Each row is a point. To make a cloud, some directions were put in groups of two or more. Within a group, all points are equally far from the middle, so they leave a hole (a ring in 2 directions, a hollow ball in 3). The other directions are filled evenly. Then the cloud was stretched, turned, moved and blurred a little. How many holes are there, and how many directions does each take, smallest first?
In the rows, 128 means zero.

Cloud (14 x 2)
[[166 100]
 [110 174]
 [ 68  96]
 [ 66 120]
 [ 73 139]
 [ 67 100]
 [ 83  78]
 [ 93 163]
 [177 117]
 [172 108]
 [181 130]
 [166 174]
 [ 90 160]
 [181 156]]
Holes: 1 (2)

Cloud (21 x 3)
[[216 106 156]
 [146 117 171]
 [ 73  40 103]
 [ 87 117  68]
 [ 82  54  92]
 [143  84 111]
 [129 144 144]
 [ 85 157  61]
 [138  96 181]
 [179  99 182]
 [141 110 106]
 [ 72  80 116]
 [109  65 146]
 [ 97  77 163]
 [157  75 175]
 [127 172 120]
 [ 83 125 177]
 [ 83  87 141]
 [169  74 139]
 [ 58 137 129]
 [ 89 151 120]]
Holes: 0

Cloud (19 x 3)
[[150 154 153]
 [ 66 156 112]
 [148 186 171]
 [ 63 140 181]
 [110 176 169]
 [132 116  73]
 [117 145 164]
 [ 78 200  97]
 [108 104 118]
 [110 216 118]
 [102 114  50]
 [ 82 176 164]
 [ 91  99 142]
 [165 210 141]
 [ 94 188  97]
 [179 102 172]
 [179 131 121]
 [ 90 155 175]
 [172 137 171]]
Holes: 0

Cloud (30 x 4)
[[164 176 163  66]
 [ 42 101 151 128]
 [107  77 185  90]
 [126  95 200  97]
 [100 104 146 176]
 [123 157 179 171]
 [ 82 109 191 158]
 [126 203 130 144]
 [ 91 142  85 135]
 [148  84 145 113]
 [ 87 113 202 149]
 [ 48 128 127 127]
 [113 155 208 135]
 [108 192 179 105]
 [123 185 177 153]
 [ 71 175 130 114]
 [100 194 118 132]
 [170 188  95 104]
 [ 72  79 168  79]
 [ 46 133 137 110]
 [ 88 141 143  52]
 [110 196 172 125]
 [134 180 180  69]
 [ 76 100 198 142]
 [110  96  96 139]
 [107 100 133 172]
 [178 118 160 116]
 [194 175 132 130]
 [ 42  96 161 106]
 [115 137  75 116]]
Holes: 2 (2, 2)

Cloud (55 x 6)
[[160 133 102  94 122  73]
 [138  92 116 123  63 118]
 [ 98 107 164 104 170 189]
 [206  37 152 139  73 115]
 [165 137 159 115  68 116]
 [146 140  79  91 114 129]
 [160 126 179 177 144 150]
 [ 73 149 125  72 172 144]
 [126 116 152  41 188 131]
 [121 158 176 166  99 153]
 [105  82 170  72 177 101]
 [120  78 114  98 163 111]
 [141 155 207 123 115  97]
 [119  73 199 172 151 116]
 [137 153 109 102 101 116]
 [107  80 194  96 183 146]
 [ 84 169 179 172 115 146]
 [161 113 134 114 126 194]
 [171 104  63  90 126 107]
 [172  67  87 115 156  95]
 [178  47 184 106 114 126]
 [ 94 140 228 170 131 154]
 [212  54 148  96 147  95]
 [144  95  64 151 157 145]
 [157  79  93  79 124 107]
 [182  72 201 139 115 131]
 [173  73 118 145 134 171]
 [133  84 115 127 181 132]
 [165 154 198 168 131  98]
 [121 200 220 124 158 111]
 [174 102  94 102  97  78]
 [108 111  99 108 128 100]
 [188 119 122  52 176 117]
 [205  69 181 138 145  71]
 [135 148  79 188  74 173]
 [146 129 119  27 133 125]
 [165 100 193  39 209  82]
 [110 170 146  61 203 130]
 [190 120 177 145  70 116]
 [ 67 191 141 108 181 148]
 [145 151 137 146 104 191]
 [132 111  78 159 121  70]
 [109 119 202 168 155 175]
 [123 115 138  47 157 171]
 [153  66 136 118 160  70]
 [114 189 200 137 149 148]
 [123  62 183 144  82 134]
 [190  87 164 178  69 117]
 [130 123 120 121  84 108]
 [122 111  87  79 124 137]
 [176  43 146 197  98 146]
 [183  51 168  41 105 114]
 [ 97 185 131  92 163 106]
 [129 136  82  92 123 155]
 [203  67 171 138 163  66]]
Holes: 1 (3)
